Rows are points. The ring and each string are closed loops that go straight from each point to the next, and from the last back to the first. Before rounding, they use only three directions, however many columns there are. Count how often each string passes through the ring. Passing back the other way cancels.
(in the rows, 128 means zero)

Ring (6 x 4):
[[145 205 122 146]
 [144 180 140 158]
 [138 136 151 144]
 [134 121 139 115]
 [147 153 134  99]
 [152 194 125 116]]
String (16 x 4):
[[136 135 125  95]
 [157 148 146  82]
 [160 168 151 104]
 [150 173 138 120]
 [136 178 114 128]
 [143 220 103 136]
 [149 238 113 155]
 [152 194 141 148]
 [146 171 139 138]
 [131 171 120 149]
 [132 157 132 154]
 [137 153 135 138]
 [144 138 155 133]
 [143 120 159 124]
 [139 144 138 122]
 [132 142 122 116]]
Times through: 2
String (15 x 4):
[[136 196 118 157]
 [141 170 133 140]
 [149 166 153 146]
 [151 168 167 170]
 [151 176 160 168]
 [149 176 145 145]
 [138 181 121 140]
 [140 216 106 145]
 [141 215 101 131]
 [144 178 126 125]
 [156 187 138 116]
 [166 212 135 107]
 [150 217 112 122]
 [139 215 101 138]
 [141 232 104 160]]
Times through: 1

Ring (8 x 9):
[[192  96 169 134 126 158  93 151 108]
 [139  93 136 143 132 111 113 118 105]
 [103 103 104 149 135  85 131  98 119]
 [ 80 122  67 143 143  77 134  95 142]
 [ 94 138  57 132 147  99 122 112 158]
 [142 144  91 131 136 139 120 137 169]
 [181 136 133 136 125 164 121 151 163]
 [206 113 169 135 121 174 104 160 132]]
String (30 x 9):
[[249 100 209 131 116 205  85 182 116]
 [221  95 182 121 129 186  67 175 102]
 [173 106 143 130 132 148  94 146 119]
 [161 109 142 143 126 135 119 132 129]
 [171  98 164 150 119 135 126 129 118]
 [180  74 180 140 126 137  92 138  81]
 [159  75 159 137 133 123  90 130  80]
 [141  91 131 134 138 116  96 126  99]
 [139 110 116 134 137 122 107 127 124]
 [127 109 118 148 130 106 131 112 129]
 [103 106 110 159 127  81 153  91 130]
 [ 61 104  85 167 131  44 169  64 128]
 [ 68 109  65 141 148  63 124  88 122]
 [104 116  82 132 146  99 108 114 129]
 [113 120  90 137 140 104 120 114 138]
 [103 127  89 151 131  93 150 100 154]
 [ 63 140  39 141 147  71 142  91 163]
 [ 60 147  15 121 161  80 112 105 162]
 [ 91 143  37 114 159 106  94 124 155]
 [123 132  81 126 144 122 107 130 149]
 [134 129  99 136 135 125 121 127 151]
 [133 145  92 141 131 128 139 125 174]
 [147 160  90 138 129 145 142 136 193]
 [170 159 103 130 129 167 125 154 189]
 [188 154 128 138 120 176 135 156 189]
 [188 142 145 149 113 166 147 146 178]
 [175 128 140 143 121 154 129 142 155]
 [163 119 125 130 134 146 102 144 135]
 [201 117 152 123 131 178  84 167 131]
 [233 110 185 126 122 199  83 180 125]]
Times through: 3
String (21 x 9):
[[126 108 123 153 126 104 139 108 130]
 [131 112 106 132 140 117 104 126 124]
 [ 81 104  79 142 145  71 122  93 117]
 [ 56 108  72 161 136  45 160  67 130]
 [ 90 113  96 160 128  74 160  85 139]
 [119 112 106 144 134 103 126 111 131]
 [115 101 105 136 141  99 107 113 111]
 [119  78 134 147 134  89 113 104  87]
 [153  91 157 154 121 117 129 117 109]
 [158 108 143 145 125 131 124 128 128]
 [172 105 138 124 137 150  84 150 115]
 [177 110 143 129 132 154  94 150 124]
 [184 116 154 142 121 156 120 145 139]
 [220 119 184 145 111 184 124 160 147]
 [233 118 185 132 117 199 100 176 140]
 [181 115 141 127 132 159  93 154 129]
 [165 115 135 137 129 143 112 139 134]
 [203 103 180 143 117 166 112 151 123]
 [218  78 195 125 128 175  66 168  82]
 [176  81 162 129 135 141  77 145  84]
 [139  85 149 152 126 105 123 111  99]]
Times through: 1

Ring (6 x 14):
[[165 107 140  95 134  83 163 113 142 183 119 129 105 125]
 [101 140 169 100 171 130 114 136  92 136 122 119 119 174]
 [ 76 167 152 138 165 135  93 161  84 100 135 100 110 169]
 [109 159 116 168 124  93 121 163 129 105 136  99  91 123]
 [154 131 103 163  95  53 160 147 172 135 124 114  85  90]
 [188 103 109 127  96  44 185 120 183 179 117 128  89  85]]
String (29 x 14):
[[ 97 187  95 188 135 116  95 175  99  92 169  71  81 121]
 [ 70 180 135 166 153 128  88 175  90  80 143  90 100 156]
 [ 84 149 162 138 146 107 115 160 118  99 107 122 114 163]
 [103 149 146 133 149 112 117 150 110 120 127 110 107 151]
 [105 158 137 126 163 132 105 145  86 130 150  95 103 154]
 [110 145 146 124 153 115 119 144 107 130 130 110 107 151]
 [ 95 143 165 120 156 116 117 147 108 119 114 121 116 166]
 [ 71 148 187 107 177 137 101 150  87 109 109 124 127 193]
 [ 59 158 194  93 202 166  82 147  54 113 124 114 131 213]
 [101 154 152 109 176 143 102 139  75 137 145 100 111 169]
 [111 147 144 120 158 121 116 141  99 135 137 106 106 153]
 [ 67 175 161 115 197 171  73 152  44 112 154  89 115 192]
 [ 44 185 170 129 196 171  63 167  44  85 144  91 119 202]
 [ 52 169 172 142 168 135  87 171  87  77 116 112 119 186]
 [ 66 183 139 160 162 138  81 173  78  82 147  87 102 164]
 [ 88 185 108 177 145 125  90 173  90  91 164  75  87 135]
 [ 93 175 111 186 125  99 107 176 121  84 143  90  88 125]
 [110 146 132 159 120  81 132 160 144 106 115 116  99 128]
 [127 136 132 141 125  83 140 146 141 129 119 117 100 126]
 [128 133 126 162 102  59 151 156 170 114 105 125  95 111]
 [152 127 105 169  86  42 166 151 186 128 112 121  85  87]
 [190 122  71 174  70  28 182 140 197 156 135 108  69  53]
 [169 128  95 151 101  60 162 136 164 156 137 108  82  85]
 [137 130 128 140 118  75 148 143 151 136 117 120  98 118]
 [140 127 123 155 101  56 158 149 173 127 107 126  95 106]
 [144 130 108 176  84  40 163 157 189 117 107 124  87  89]
 [123 136 130 156 112  69 144 154 158 116 109 122  98 119]
 [130 139 124 145 124  85 138 147 139 131 127 112  96 121]
 [129 157 101 166 121  91 127 156 128 122 150  91  84 109]]
Times through: 0
